Every row gives one point. Each table stands for the endless flat space through its points: a line for two points, a plane for three, and so on. The two share one point or none. Which?
(in the rows, 128 means zero)

First:
[[172  85  97 180]
 [124 117 111 118]
 [148 103 100 144]]
Second, 2 rows:
[[146 105 116 164]
 [151  90  96 139]]
They share: [148  99 108 154]

First (3 x 8):
[[119 133 159 133 145 122 124 116]
 [139 148 150 152 137 102  96 111]
 [139 168 134 163 120  82  89 101]]
Second:
[[133 146 135 133 114  89 112 104]
 [ 93 168 149 155 130 113 130 114]
 [119 157 119 133 113  82 126  80]]
They share: [111 159 137 143 121  98 124 102]

First (4 x 12):
[[147 114 104 145 108 140 166  88 104 156 149 114]
 [161 106  97 115 125 117 158 105 110 121 128 108]
 [154 140 115 169 144 141 154 119 110 149 154  97]
 [141 136 108 147 110 132 144 100  94 170 147 106]]
Second, 4 rows:
[[153  81 106 105 105  94 119  96  80 155 123 131]
 [127 117  98 143 100 118 161  91 117 168 149  91]
 [131 123  93 148  97 121 163  90 125 173 146  84]
 [157 117  88 135  95 114 143  92 118 173 123  93]]
They share: no point

First, 3 rows:
[[117 123 112 138 132  97 128 152 106 136 152 108 150 108 107 113 114 140]
 [117 130 111 126 122  94 127 148 104 130 152 102 150 111 107 104 111 137]
 [117 102  85 150 114 106 161 152 100 142 110 108 126 111 119 128  81 101]]
Second:
[[130 107 101 147 123 112 126 144 111 129 134  94 152 103 108 129  92 150]
 [114 131 105 123 155  84 158 156 103 141 146 114 128  87 108 101 116 130]
 [140 119 102 131 139 119 138 137 105 126 133  87 144  95 104 134  86 157]]
They share: no point

First (4 x 24):
[[131 123  75 132  80 114 106 123 133 145 109 137  79 166 119 132 171 109
  145 125 134 114 181 152]
 [123 132 102 147 100 112 111 110 148 151  94 146  79 163 138 134 149  93
  150 114 137 104 153 158]
 [117 160 106 143  94 166 107 150 142  83  84 126 115 147  96 102 151 139
  104 144 181 118 161 152]
 [ 89 147  83 124  94 108 146 111 143 157 131  89  91 162 109 108 169 119
  171 171 110 148 165 166]]
Second (3 x 24):
[[110 138 106 130  94 125 123 122 156 131  95 122  90 163 116 120 151 119
  138 134 138 128 152 149]
 [114 150  94 140 108 125 123 130 146 119  93 122  88 147 120 120 143 121
  134 140 146 116 164 159]
 [108 146 106 140  86 141 115 122 144 131 105 124 106 165 108 108 165 115
  140 142 150 126 152 157]]
They share: [111 148 100 140  97 133 119 126 145 125  99 123  97 156 114 114 154 118
 137 141 148 121 158 158]

First (2 x 24):
[[145 100 140 147 138 115 158  92 127 143 132 123 102 103  99 150 161 145
  138 142 129 143 163 120]
 [165 116 132 139 110 143 130 108 127 139 164 143 118 127 115 150 137 125
  150 114 117 167 155 152]]
Second, 3 rows:
[[171 103 145 124 137 147 145 107 124 151 149 127 115 116  89 146 159 136
  135 138 119 150 156 145]
 [163 104 143 127 132 145 151 102 128 148 144 127 111 115  91 154 154 134
  133 134 115 149 161 146]
 [156 109 124 142 122 129 151  98 130 133 137 139 115 113 110 161 150 133
  153 132 128 156 162 133]]
They share: no point

First, 4 rows:
[[124 129 118 163 142 143 137 151 139 141 137  95 160 104 103 143 152 123
  142 143 129  91 137 145]
 [158 139 104 114 183 172 141 163 102 163 165 128 160 124 109 129 133 178
  189 120 160 120 149 157]
 [140 121 110 135 168 154 138 148  84 166 183 143 172 124 112 114 157 160
  183 117 175  99 140 175]
 [ 86  91 136 178 115 118 155 137 108 185 177 136 128  76 107 115 195 112
  139 116 156 104  95 169]]
Second, 3 rows:
[[144 136 117 152 135 126 123 148 116 140 151  99 174 114  96 137 150 142
  154 128 135 118 132 159]
 [127 139 119 147 143 140 142 141 124 149 137  92 157 107  94 141 144 127
  160 131 141  96 142 149]
 [124 156 121 132 143 138 151 124 116 152 123  75 154 110  80 145 130 118
  178 124 151  86 156 147]]
They share: [125 127 118 157 145 145 140 152 132 149 144 103 155 103 104 139 153 130
 148 137 135  98 134 148]

First (3 x 24):
[[108 140 116 128 137 126 112 130  98 120 114 142 130 117  90 108 113 167
  108 146 129 123 110 124]
 [113 129 126 127 131 139 110 112 115 130 113 143 135 101  95 112 129 156
  109 158 110 143 117 133]
 [ 90 146 122 147 160 124 129 129  97  84 112 130 112 120 100 102 103 166
  124 135 133 114  96 121]]
Second (2 x 24):
[[107 145 148 155 151 155 124 122 113  94 115 139 137  95  97 104 129 140
  111 138 102 129  99 143]
 [ 95 124 127 137 148 134 124  98 122 106 109 130 113 101 109 110 123 158
  129 159 111 147 111 128]]
They share: [ 99 131 134 143 149 141 124 106 119 102 111 133 121  99 105 108 125 152
 123 152 108 141 107 133]

First:
[[ 86 136 131 138 142 128 161 108  91 145 108 123 109 132 144 129 145 136
   85 107 143 126 129 105]
 [ 94 133 125 136 141 146 172 116  98 144 106 134 115 148 155 128 153 131
   82 119 131 126 121  96]
 [109 145 175 162 132  99 138  77  89 117 114  67  90 102 109 117 115 111
  132  77 167 143 127 139]
 [121 146 152 166 118 130 189  79  97 115 130  94 104 123 122 112 124 101
  123  92 133 147 101 122]]
Second, 3 rows:
[[123 130 168 142 137 122 182 111  98 138  88 101  92 159 130 126 128 121
   75  99 158 110 112  98]
 [ 96 144 145 152 136 136 135  90  95 117 126  99 115 108 132 117 139 108
  139 103 137 158 125 133]
 [ 99 141 162 135 139 146 146 101  91 115 129 105 124 118 113 118 132  95
  129 104 135 157 112 132]]
They share: [108 138 153 150 136 128 155  98  97 127 108  99 103 130 134 121 135 116
 111 101 147 136 121 117]

First, 2 rows:
[[142  87  99 137 113 135 110 153 118 119 159 140 111 133 115 101 131 133
  147 141 129  98 124 134]
 [149  80  98 144 112 138 113 156 121 127 167 142 118 139 123 100 129 140
  152 148 124  92 132 136]]
Second, 3 rows:
[[112  88 112 128 119 107  83 164 119  99 117 102 115 119  95  90 108 116
  116 112 145 111 120 144]
 [148  94 118 122 119 155 101 122 101 123 141 138  91  95 119 120 150 134
  158 130 109  93 120 132]
 [119  84 120 128 121 116  80 155 115 107 114 100 114 108 103  96 112 122
  123 112 133 104 126 146]]
They share: [128 101 101 123 115 129 104 147 112 103 143 136  97 121  99 103 135 119
 137 127 139 110 108 130]

First:
[[134 134 139 154 109 120  91 118 115  97 125 136 156 148 107  93 108 137
  136 125 115 140 111 105]
 [143 137 142 136  97  96 109 139 100 118 104 157 132 163 113 111 111 146
  148 122 121 119 105 108]]
Second, 3 rows:
[[166 148 123 142 110 115  82 130  98  86 101 122 157 125 113 112 116 177
  151 150 128 128 121  96]
 [147 137 126 144 115 122  87 123  94  88 112 129 150 137 117  97 111 154
  154 132 131 119 121  94]
 [126 122 120 144 130 140  87 111  76  79 124 129 141 143 129  73 105 130
  169 111 146  95 130  82]]
They share: [137 135 140 148 105 112  97 125 110 104 118 143 148 153 109  99 109 140
 140 124 117 133 109 106]

First:
[[127 133 102  96 134 103 143 173 149 155 123 157 149 140  85 139 138 128
   91 151  89 150 130 105]
 [121 167  79 123 143  99 110 158 183 133 132 154 150 138 110 114 128  91
  128 147  70 118 133  87]
 [106 178  55 110 138  70  94 149 197 111 107 137 149 148  92  96 158 114
   97 142  67 104 129  71]
 [106 180  74 130 144  91  90 125 181  84 109 130 147 142 117 109 142  93
  124 142  85 101 115  85]
 [143 145 123 133 129 121 134 144 143 117 138 152 140 110 114 142 112  85
  142 153  88 134 121 111]]
Second, 3 rows:
[[140 122 121 133 138  86 103 155 152  82 101 146 167  98  84 113  90 111
  122 121  97 117 120  94]
 [126 143 105 138 137 116 135 127 117 116 131 123 128 117 117 135 122  83
  114 146 102 141  89 127]
 [134 170 103 111 106 110 139 117 150 104 125 138 141 134 100 167 152  99
  126 167 101 131 116 110]]
They share: no point

First:
[[153 108 154 173 123 143 154 118 150 152 138 152 117 152 116 110 153 156
   84 141 133 145 148 129]
 [141 100 154 141 115 123 146 110 146 140 138 132  85 132  92  98 153 128
  112 141 125 153 132 153]]
Second, 3 rows:
[[156 112 129 163 143 153 138 137 133 145 151 133 101 145 103  92 167 128
  106 154 140 148 150 144]
 [133 120 152 169 119 141 174 104 158 136 140 132  85 148 118 112 125 146
  114 151 135 131 120 147]
 [142 128 127 175 143 161 162 127 143 135 153 123  85 151 117 100 139 132
  122 164 146 130 130 150]]
They share: [147 104 154 157 119 133 150 114 148 146 138 142 101 142 104 104 153 142
  98 141 129 149 140 141]

First (5 x 24):
[[157 174 150 139  98 155 149  90 120 136 137 132 155 122 167 130 128 134
  119 168 106  82 123 135]
 [141 144 125 145 129 148 127 131 132 110 161 120 132 116 156 144 168 153
  132 146 100 127 102 172]
 [179 178 161 142 112 157 141 100 144 159 160 124 172 126 159 111 157 131
  112 135 116 104 107 141]
 [143 121 115 135 106 141 159  87 125  86 168  52 142 128 143 158 156 112
  132 129 137 150 130 147]
 [195 142 152 166 107 142 171 111 170 131 172 104 181 124 140 131 171 152
  113 105 100 121 120 134]]
Second:
[[133 155 125 144 122 149 134  85 123 112 156  91 155 136 170 149 147 124
  147 136 113 119 140 145]
 [110 176 105 131  89 176 111  55  99 126 146 109 139 136 184 129 178 129
  131 147 118 111 118 160]
 [125 164 114 150 102 166 125  76 116 124 160  92 141 128 181 135 160 117
  133 140 110 113 124 152]
 [153 156 142 162  90 150 141 104 128 132 168  80 133 112 161 127 144 109
  109 160 118 121 100 144]]
They share: no point

First, 6 rows:
[[126 108 113 162 126 121 113 154 173 122 149 140 117 182 140 147 167 129
  102 118 140 136 123 102]
 [126 140  93 148 118 141  97 142 139 116 143 144 161 138 124 131 141 131
  126 106 134 164 107 124]
 [144 122 122 172 106 130 125 148 117 123 164 149 133 170 145 131 159 106
  129  76 150 140 150 128]
 [ 93 135 128 104  94 119  64 126 115 133 154 113 190 140  83 138 167 118
  131  91 158 193 132  97]
 [113 110 133 169 118  91 118 189 145 103 126 129 135 188 126 170 168 133
   90 128 156 118 132 108]
 [ 71 128 130 104 108  94  60 157 142 115 124 100 189 150  71 166 169 141
  101 134 159 176 111  83]]
Second, 4 rows:
[[ 97 159 119 130  91 138  93 181  92  97 140 127 135 136 101 203 164 124
  108 100 147 163 104  71]
 [124 133 124 133 135 122 123 140 132  90 143 126 125 158 109 151 155 123
  130 119 157 180  98  95]
 [111 115 129 151 105 127  95 148 135 125 168 135 158 160  91 146 161 132
  105 110 177 151 138  99]
 [119 144 127 132 111 136 118 159 105  90 147 135 119 152  94 189 164 132
  117 119 164 177  99  73]]
They share: [107 129 121 141 117 121  97 150 135 111 150 123 152 152 109 144 155 120
 117 104 155 159 120 103]

First (4 x 24):
[[122 143  97 160 129 132 167 146 160 111 142 128 106 156 129 113  95 134
  102 136 100  91 136 171]
 [147 111 108 162 115 119 155 134 133 113 141 144 126 146 132 118  87 126
  106 164  95 102 116 143]
 [158  84 136 154  97 128 139 110 116  98 131 147 156 135 140 106  81 122
  105 170 110 106 124 108]
 [154  95 140 143 105 129 136 104 122  90 135 131 151 139 131  89  92 115
  113 154 130 101 132 115]]
Second, 3 rows:
[[135 101  84 152 141 109 153 122 147 131 149 112 124 148 108 106 103 108
  124 148  79 112 116 175]
 [144 147 126 141 110 111 142 154 129  95 139 155 107 154 134  96  97 137
  112 148 138  89 126 142]
 [167 129 100 184 133 125 185 118 143 103 169 116 108 156 116 126  95 100
  108 168 111  88  96 151]]
They share: [145 125 104 154 127 113 155 134 139 111 149 130 114 152 120 106  99 118
 116 152 109  98 116 157]

First (2 x 24):
[[150 101 164 109 123 121 106 109 116 109 149 151 139 111 131 143 115 139
  111 161 145 129 149 145]
 [155 102 171 102 124 125 100 115 118 110 149 152 139 112 130 145 121 145
  117 166 141 129 155 148]]
Second:
[[138  89 148 123 135 119 116 105 114 113 135 145 149 121 127 129  97 141
  103 149 141 131 141 129]
 [139  94 149 123 128 116 117 101 113 110 142 147 144 115 130 134 100 134
  101 150 147 130 139 134]]
They share: [140  99 150 123 121 113 118  97 112 107 149 149 139 109 133 139 103 127
  99 151 153 129 137 139]
